Each row of a before or after table is a point. One or more steps were done to the points. Then noise was added and the rows were shuffled. The steps act on columns, c1 being the first. What was done? A step turns or swaps two columns, mirrors them in a line or flattens them onto one, adds a multiple of one to another, or multiplies or shifts one. Angles are multiples of 10 degrees, from the lower column toward the higher: turns from -170 to 170, lines from 10 to 170 but not 90. Use the fewest steps. Two steps may share a column if one is a turn and the other turns, adds or multiplies; they go together, in the order done. Otherwise the lowest column goes first.

Before (9 x 2)
[[ 0.02  0.40]
 [ 0.08 -0.28]
 [-0.25 -0.44]
 [-0.17 -0.53]
 [-0.35  0.06]
 [-0.25  0.54]
 [ 0.06  0.19]
 [ 0.33  0.19]
 [-0.32  0.38]]
After (9 x 2)
[[ 0.50  0.28]
 [-0.14  0.34]
 [-0.39 -0.10]
 [-0.15 -0.08]
 [-0.44  0.30]
 [-0.17 -0.32]
 [ 0.27  0.06]
 [-0.60  0.16]
 [ 0.40  0.33]]
Steps: mirror c1 and c2 in the line at 140 degrees

Before (14 x 4)
[[ 0.04  0.28 -0.28 -0.07]
 [-0.01  0.38 -0.17  0.02]
 [ 0.42 -0.13  0.97  0.82]
 [ 0.10 -0.23  0.16  0.60]
 [ 0.28  0.20 -0.15  0.43]
 [-0.01  0.11 -0.03  0.28]
 [ 0.05  0.25 -0.63 -0.18]
 [ 0.27  0.00 -0.37 -0.45]
 [ 0.14 -0.10  0.09  0.65]
 [-0.09  0.28 -0.44 -0.50]
 [ 0.05  0.22 -0.13 -0.22]
 [-0.12 -0.01 -0.60 -0.30]
 [-0.33  0.06  0.06  0.07]
 [-0.07  0.20  0.04 -0.21]]
After (14 x 4)
[[-0.12  0.10  0.04  0.32]
 [-0.36  0.29 -0.09 -0.37]
 [ 0.46  0.02 -0.25 -0.20]
 [-0.59 -0.11  0.10 -0.22]
 [ 0.18  0.28  0.02  0.13]
 [ 0.27  0.27 -0.04  0.03]
 [ 0.48  0.39 -0.32  0.19]
 [ 0.28 -0.03 -0.39  0.16]
 [ 0.09  0.36 -0.17 -0.07]
 [-0.71 -0.17  0.70 -0.50]
 [ 0.20  0.37 -0.43 -0.02]
 [ 0.01  0.51 -0.12  0.03]
 [-0.26  0.13  0.02 -0.03]
 [-0.58 -0.30  0.12 -0.21]]
Steps: mirror c1 and c4 in the line at 140 degrees; multiply c2 by 1.3; multiply c3 by 0.7

Before (13 x 8)
[[-0.22  0.09 -0.08  0.28  0.04  0.21 -0.33  0.08]
 [ 0.13  0.19 -0.19  0.09 -0.16 -0.06 -0.04 -0.31]
 [ 0.44  0.05 -0.28  0.57 -0.10 -0.01 -0.32 -0.05]
 [ 0.09 -0.01  0.69 -0.26 -0.34  0.23  0.43 -0.18]
 [ 0.01 -0.41  0.45 -0.23 -0.24  0.07 -0.26 -0.44]
 [ 0.01 -0.02  0.44  0.24 -0.60 -0.05 -0.26 -0.47]
 [-0.48 -0.03  0.03 -0.08  0.14 -0.33  0.25  0.54]
 [ 0.17 -0.06  0.10  0.50 -0.07 -0.28 -0.08 -0.47]
 [ 0.07  0.24 -0.22  0.32 -0.14 -0.18 -0.23 -0.29]
 [-0.34  0.09  0.04  0.33  0.14  0.06 -0.03  0.19]
 [-0.25  0.15  0.84 -0.43  0.16 -0.10  0.02  0.04]
 [-0.05 -0.10  0.93 -0.43  0.07  0.12  0.48  0.12]
 [-0.29  0.03 -0.07  0.24  0.18 -0.11  0.17 -0.32]]
After (13 x 8)
[[ 0.46 -0.06 -0.07 -0.02  0.33  0.11  0.02  0.15]
 [-0.18 -0.01 -0.27  0.00 -0.60 -0.08 -0.62 -0.49]
 [-0.47 -0.04 -0.03 -0.02 -0.24  0.18 -0.16 -0.45]
 [ 0.17  0.46 -0.97 -0.02  0.19 -0.08 -0.18  0.10]
 [-0.03  0.43 -0.75  0.02 -0.81 -0.29 -0.06 -0.16]
 [-0.32 -0.41  0.17 -0.05 -0.34  0.15  0.17 -0.26]
 [-0.39 -0.34  0.32 -0.01 -0.26 -0.24 -0.03 -0.07]
 [-0.21 -0.23 -0.35  0.02 -1.48  0.01 -0.30 -0.48]
 [ 0.19 -0.03 -0.84  0.01  0.42  0.21 -0.19  0.09]
 [-0.29 -0.10  0.14  0.00 -0.41  0.00  0.16 -0.32]
 [ 0.32 -0.36  0.14 -0.03  0.10 -0.08 -0.05  0.06]
 [-0.01  0.09  0.04 -0.02  0.46  0.26  0.11 -0.27]
 [ 0.53  0.21 -0.04  0.01  0.35  0.49  0.07  0.58]]
Steps: turn c1 and c6 by -150 degrees; add 0.5 times c8 to c1; turn c2 and c7 by -120 degrees; turn c3 and c7 by -160 degrees; multiply c4 by 0; multiply c5 by 2.5

Before (8 x 11)
[[-0.15  0.69  0.17 -0.08  0.04  0.05 -0.35  0.57 -0.41 -0.30 -0.08]
 [-0.30  0.33  0.01  0.39  0.30  0.34  0.08  0.40 -0.39 -0.01  0.21]
 [-0.22 -0.51  0.28 -0.26  0.34  0.07 -0.10 -0.50  0.26 -0.16  0.31]
 [ 0.12 -0.08 -0.44 -0.53 -0.06 -0.29  0.54 -0.27  0.31  0.48  0.21]
 [ 0.03 -0.05 -0.22 -0.46  0.46  0.06  0.50 -0.44  0.28  0.47 -0.24]
 [-0.02 -0.02 -0.10 -0.13 -0.19  0.19  0.07 -0.64  0.30  0.22  0.00]
 [-0.69  0.18  0.09  0.15  0.12  0.11  0.02  0.36 -0.18 -0.38 -0.24]
 [-0.08 -0.19  0.38 -0.06  0.22  0.16  0.60 -0.14  0.52  0.34  0.00]]
After (8 x 11)
[[-0.10  0.12  0.09 -0.67  0.10  0.17  0.29  0.12 -0.36 -0.36  0.27]
 [-0.24 -0.11 -0.41  0.11 -0.11 -0.09  0.02 -0.54  0.60  0.55 -0.31]
 [-0.24 -0.06 -0.20 -0.01  0.36  0.09 -0.18 -0.62  0.44  0.43  0.24]
 [-0.22 -0.02 -0.04  0.04 -0.16 -0.04 -0.55 -0.38  0.14  0.21  0.10]
 [ 0.26  0.70  0.24 -0.28  0.03  0.03  0.49  0.26 -0.06 -0.23  0.13]
 [ 0.19  0.43 -0.03 -0.28  0.30 -0.33  0.43  0.00 -0.48 -0.03  0.36]
 [-0.34 -0.49  0.24 -0.14  0.32 -0.28 -0.62  0.14  0.30 -0.16  0.05]
 [-0.49 -0.14  0.38  0.15  0.25 -0.10  0.17 -0.54  0.12  0.38  0.18]]
Steps: turn c1 and c9 by 60 degrees; turn c4 and c9 by -70 degrees; add 0.5 times c2 to c7; turn c7 and c8 by -60 degrees; add 0.3 times c5 to c6; turn c6 and c11 by 110 degrees

Before (10 x 14)
[[-0.08  0.01 -0.37  0.28 -0.20 -0.02 -0.05 -0.62  0.35  0.08  0.03 -0.30
  -0.38  0.27]
 [-0.12  0.16  0.18 -0.34 -0.06  0.04  0.11  0.21  0.07  0.23  0.15  0.27
  -0.43  0.71]
 [ 0.08 -0.32 -0.03 -0.06 -0.02 -0.05 -0.14  0.39  0.16  0.14 -0.02 -0.04
  -0.30  0.27]
 [-0.22  0.03  0.09  0.26 -0.02  0.00  0.23  0.22 -0.35  0.10 -0.27  0.11
  -0.46  0.66]
 [ 0.32 -0.18 -0.50 -0.64  0.26 -0.37 -0.46 -0.68  0.20  0.52 -0.56  0.06
   0.28 -0.09]
 [-0.35 -0.05 -0.26  0.46 -0.33  0.41  0.26 -0.37  0.12 -0.39  0.06 -0.02
   0.19  0.38]
 [ 0.21  0.61 -0.51 -0.14 -0.21 -0.12 -0.13 -0.26  0.75 -0.14 -0.46 -0.42
  -0.26 -0.26]
 [-0.44 -0.09  0.15 -0.13 -0.25 -0.25  0.04  0.00 -0.26  0.03  0.09 -0.12
  -0.16  0.35]
 [ 0.24 -0.17 -0.02 -0.48  0.33 -0.58  0.01 -0.25  0.35  0.45 -0.33  0.37
  -0.19 -0.31]
 [-0.01 -0.02 -0.26 -0.32  0.41 -0.69 -0.69 -0.48  0.55  0.40 -0.47  0.29
   0.18 -0.03]]
After (10 x 14)
[[ 0.20  0.23 -0.03  0.66 -0.04 -0.03 -0.52 -0.57  0.54 -0.21  0.56  0.08
   0.24 -0.67]
 [ 0.29 -0.19 -0.02  0.02  0.48 -0.29 -0.04 -0.20  0.76  0.20  0.19 -0.72
  -0.27 -0.07]
 [ 0.11  0.30  0.04 -0.28  0.00  0.71 -0.25  0.19  0.10 -0.33 -0.09 -0.13
  -0.37  0.03]
 [-0.53 -0.03 -0.02 -0.13  0.16  0.47  0.34 -0.18  0.07  0.47 -0.30  0.03
   0.18  0.43]
 [-0.31 -0.11  0.07 -0.17  0.16  0.40 -0.34 -0.08 -0.31 -0.05 -0.24  0.01
  -0.17 -0.28]
 [ 0.09 -0.16 -0.04  0.19  0.03  0.12 -0.03  0.26  0.12 -0.23 -0.03  0.34
  -0.35 -0.03]
 [ 0.53 -0.03  0.01  0.28  0.13 -0.14 -0.50 -0.83  0.22 -0.30  0.58  0.20
   0.31 -0.46]
 [-0.27  0.06 -0.02 -0.16  0.26  0.63  0.14  0.17 -0.35 -0.19  0.20  0.03
  -0.41  0.02]
 [ 0.45  0.38  0.00 -0.13 -0.04 -0.29 -0.28 -0.43  0.35 -0.25  0.42  0.32
  -0.21 -0.58]
 [-0.16 -0.27  0.05  0.09  0.22  0.30  0.20 -0.63  0.32  0.19 -0.11 -0.11
  -0.39  0.02]]
Steps: turn c1 and c4 by 30 degrees; turn c4 and c7 by 70 degrees; turn c2 and c12 by -70 degrees; multiply c3 by 0; turn c5 and c11 by 140 degrees; swap c6 and c14; mirror c8 and c10 in the line at 170 degrees

Before (9 x 20)
[[-0.31  0.16 -0.10 -0.39  0.43 -0.28 -0.05  0.34  0.02  0.51 -0.18 -0.31
   0.61  0.10  0.81 -0.03 -0.36  0.16  0.44  0.22]
 [ 0.05 -0.38 -0.73  0.14  0.15  0.09  0.11  0.14 -0.13  0.46  0.51  0.03
  -0.02 -0.10  0.07 -0.34 -0.21 -0.15 -0.34 -0.33]
 [-0.78  0.11 -0.15 -0.06 -0.25 -0.70 -0.37  0.16 -0.45  0.12 -0.26 -0.35
  -0.28  0.29  0.00  0.04 -0.43  0.07  0.35 -0.16]
 [-0.40  0.05  0.02  0.07 -0.29 -0.03 -0.04  0.08 -0.18  0.58  0.43  0.33
   0.29 -0.28 -0.13 -0.15 -0.06  0.29 -0.49 -0.50]
 [-0.24 -0.24 -0.27 -0.10 -0.56 -0.01  0.27  0.22 -0.03 -0.26 -0.45  0.33
  -0.71 -0.05 -0.27  0.09 -0.34 -0.03 -0.36 -0.13]
 [-0.11  0.13  0.02 -0.19 -0.19 -0.05  0.28  0.15 -0.49 -0.19 -0.03 -0.62
  -0.18  0.31 -0.18 -0.16 -0.37  0.32 -0.28  0.72]
 [-0.06  0.44 -0.02 -0.21  0.34 -0.28  0.05  0.01  0.27  0.16 -0.31 -0.30
   0.15  0.20 -0.44 -0.28  0.04 -0.41 -0.66 -0.33]
 [-0.09  0.07  0.17  0.01 -0.76  0.48  0.25 -0.17 -0.25 -0.39  0.47 -0.05
   0.07  0.27 -0.13  0.23  0.39  0.77 -0.28  0.12]
 [-0.26  0.18  0.02 -0.21 -0.17 -0.07 -0.08  0.42 -0.14 -0.18 -0.42  0.00
   0.50 -0.02 -0.02  0.54  0.38  0.20  0.07  0.08]]
After (9 x 20)
[[-0.24 -0.26 -0.26 -0.04 -0.24  0.03  0.25  0.15  0.04 -0.23  0.05  0.35
  -0.66 -0.06  0.43  0.15  0.55 -0.23  0.51  0.14]
 [-0.84  0.14 -0.17 -0.09 -0.19 -0.66 -0.35  0.31 -0.39  0.14  0.10 -0.35
  -0.25  0.30  0.27  0.04  0.51  0.00 -0.27  0.11]
 [-0.04  0.46  0.02 -0.21  0.57 -0.29  0.06 -0.08  0.29  0.15 -0.32 -0.33
   0.16  0.23 -0.13 -0.23  0.08 -0.43  0.69  0.28]
 [-0.13  0.08  0.18  0.11 -0.51  0.47  0.24 -0.03 -0.29 -0.38  0.64 -0.04
   0.11  0.28  0.44  0.23 -0.56  0.48  0.46 -0.06]
 [ 0.04 -0.43 -0.67 -0.35  0.06  0.07  0.16  0.14 -0.05  0.44 -0.37  0.02
  -0.03 -0.12 -0.27 -0.35 -0.06  0.46  0.30 -0.04]
 [-0.33  0.11 -0.10  0.31 -0.19 -0.28 -0.04  0.17  0.10  0.48  0.12 -0.29
   0.64  0.16 -0.71  0.00  0.40  0.07 -0.73  0.34]
 [-0.25  0.14  0.03  0.16 -0.07 -0.10 -0.03  0.35  0.02 -0.17  0.34  0.01
   0.50 -0.02  0.14  0.60 -0.09 -0.45 -0.02  0.16]
 [-0.16  0.09  0.01  0.78 -0.04 -0.02  0.26  0.27 -0.39 -0.22  0.23 -0.63
  -0.13  0.27  0.11 -0.19  0.33  0.27  0.36 -0.11]
 [-0.40  0.03 -0.02 -0.48 -0.11 -0.01  0.00  0.16 -0.13  0.59  0.14  0.32
   0.24 -0.23  0.11 -0.11 -0.14  0.49  0.56  0.07]]
Steps: turn c4 and c20 by -110 degrees; turn c5 and c15 by 40 degrees; turn c15 and c19 by -160 degrees; multiply c8 by 0.7; turn c8 and c9 by 20 degrees; turn c11 and c17 by -150 degrees; turn c11 and c18 by -70 degrees

Before (8 x 32)
[[ 0.50  0.05  0.07 -0.36 -0.20 -0.61 -0.17 -0.56  0.05 -0.38  0.24 -0.16
  -0.09  0.03 -0.09 -0.16 -0.17 -0.17  0.02 -0.16  0.27 -0.15 -0.66  0.46
   0.27 -0.07  0.09 -0.22 -0.17  0.29 -0.51 -0.54]
 [-0.12 -0.29  0.35  0.26  0.37  0.26  0.30 -0.18  0.22 -0.45 -0.27 -0.13
   0.32  0.42  0.25 -0.20  0.01  0.27 -0.15  0.30 -0.48 -0.12 -0.40  0.34
  -0.24  0.38  0.12 -0.16  0.03  0.21 -0.10 -0.56]
 [ 0.36  0.54  0.27  0.12 -0.49 -0.05  0.23  0.37 -0.44  0.04 -0.11  0.16
   0.12  0.15 -0.34  0.21  0.30 -0.01 -0.47  0.25 -0.11  0.05  0.13 -0.09
   0.67  0.25  0.20  0.05 -0.06 -0.15  0.25 -0.02]
 [ 0.20  0.26 -0.09 -0.43  0.05 -0.03 -0.07  0.24 -0.10 -0.01  0.41 -0.48
  -0.08  0.15  0.31  0.14  0.18  0.11  0.43  0.15 -0.31  0.15 -0.58 -0.28
   0.14 -0.02  0.08  0.45  0.13 -0.17  0.35  0.15]
 [-0.50  0.38 -0.14 -0.20  0.13 -0.11  0.43  0.22  0.45  0.42  0.25 -0.21
   0.07  0.47  0.34 -0.08 -0.22  0.45 -0.31  0.56  0.22  0.00 -0.24  0.51
  -0.11  0.26  0.04 -0.25 -0.37 -0.47  0.34 -0.08]
 [ 0.29  0.05 -0.38  0.37  0.29  0.17 -0.28 -0.05  0.49  0.15 -0.35  0.30
   0.37 -0.32 -0.35 -0.41 -0.14  0.31  0.18  0.16  0.37  0.38 -0.56 -0.15
   0.64  0.46  0.19 -0.05 -0.11 -0.49 -0.66  0.30]
 [-0.23  0.11  0.31 -0.03  0.05 -0.19 -0.16  0.01 -0.21 -0.62 -0.08  0.32
  -0.45  0.50 -0.11 -0.65  0.62 -0.31 -0.07 -0.05 -0.46 -0.36  0.13 -0.49
   0.18 -0.25  0.61 -0.45 -0.17  0.24  0.26 -0.63]
 [-0.46  0.60  0.19  0.57  0.47 -0.12  0.16 -0.06 -0.22 -0.04 -0.44 -0.49
   0.23 -0.15 -0.19  0.12  0.40  0.01 -0.42 -0.43  0.11  0.22  0.01 -0.25
  -0.14 -0.03  0.28  0.50 -0.31 -0.57  0.25  0.29]]
After (8 x 32)
[[ 0.18  0.58  0.18  0.55  0.44  0.14 -0.43 -0.43 -0.23 -0.10 -0.46  0.34
   0.22 -0.14 -0.18  0.07  0.43  0.06 -0.43  0.18  0.08 -0.18  0.00 -0.43
  -0.07 -0.03  0.26  0.46 -0.33 -0.54  0.24 -0.33]
 [ 0.43  0.38 -0.18 -0.21  0.11  0.02 -0.50  0.59  0.42  0.38  0.27 -0.46
   0.16  0.47  0.35 -0.06 -0.22  0.35 -0.32  0.08  0.28 -0.01 -0.25 -0.28
   0.17  0.12  0.03 -0.22 -0.31 -0.47  0.34  0.12]
 [-0.19  0.10  0.25 -0.04  0.00  0.20 -0.30  0.02 -0.22 -0.61 -0.08  0.40
  -0.58  0.51 -0.11 -0.65  0.62 -0.18 -0.09  0.12 -0.42  0.20  0.22  0.40
  -0.14 -0.08  0.62 -0.49 -0.21  0.21  0.22  0.70]
 [ 0.33 -0.32  0.37  0.26  0.38 -0.12 -0.14  0.13  0.25 -0.45 -0.25 -0.29
   0.48  0.39  0.21 -0.20 -0.01  0.43 -0.14 -0.36 -0.49  0.00 -0.44 -0.21
   0.20  0.17  0.10 -0.18  0.06  0.20 -0.15  0.59]
 [-0.16  0.05  0.04 -0.39 -0.23  0.86  0.43 -0.25  0.06 -0.39  0.20 -0.43
  -0.17  0.03 -0.09 -0.15 -0.14 -0.14  0.02 -0.16  0.30  0.08 -0.62 -0.22
   0.00 -0.13  0.09 -0.24 -0.24  0.34 -0.50  0.60]
 [ 0.21  0.51  0.28  0.09 -0.56 -0.16  0.37  0.36 -0.43  0.06 -0.09  0.05
  -0.13  0.18 -0.29  0.23  0.34  0.13 -0.44  0.28 -0.15 -0.06  0.14  0.21
   0.57 -0.41  0.20  0.06 -0.05 -0.13  0.23 -0.02]
 [-0.05  0.26 -0.07 -0.44  0.07 -0.15  0.17  0.18 -0.08 -0.03  0.43  0.35
  -0.13  0.17  0.33  0.14  0.16  0.03  0.40  0.17 -0.32 -0.11 -0.59 -0.44
   0.07 -0.04  0.06  0.46  0.13 -0.17  0.34 -0.18]
 [-0.31  0.04 -0.44  0.36  0.30 -0.13  0.32  0.10  0.45  0.13 -0.40  0.13
   0.12 -0.30 -0.33 -0.43 -0.13  0.10  0.17 -0.15  0.39 -0.34 -0.58  0.35
   0.70 -0.46  0.27 -0.03 -0.14 -0.45 -0.64 -0.36]]
Steps: swap c1 and c7; add 0.5 times c3 to c18; turn c6 and c8 by 150 degrees; turn c8 and c20 by -110 degrees; turn c12 and c24 by 100 degrees; turn c25 and c26 by -60 degrees; turn c13 and c26 by -30 degrees; turn c22 and c32 by -170 degrees
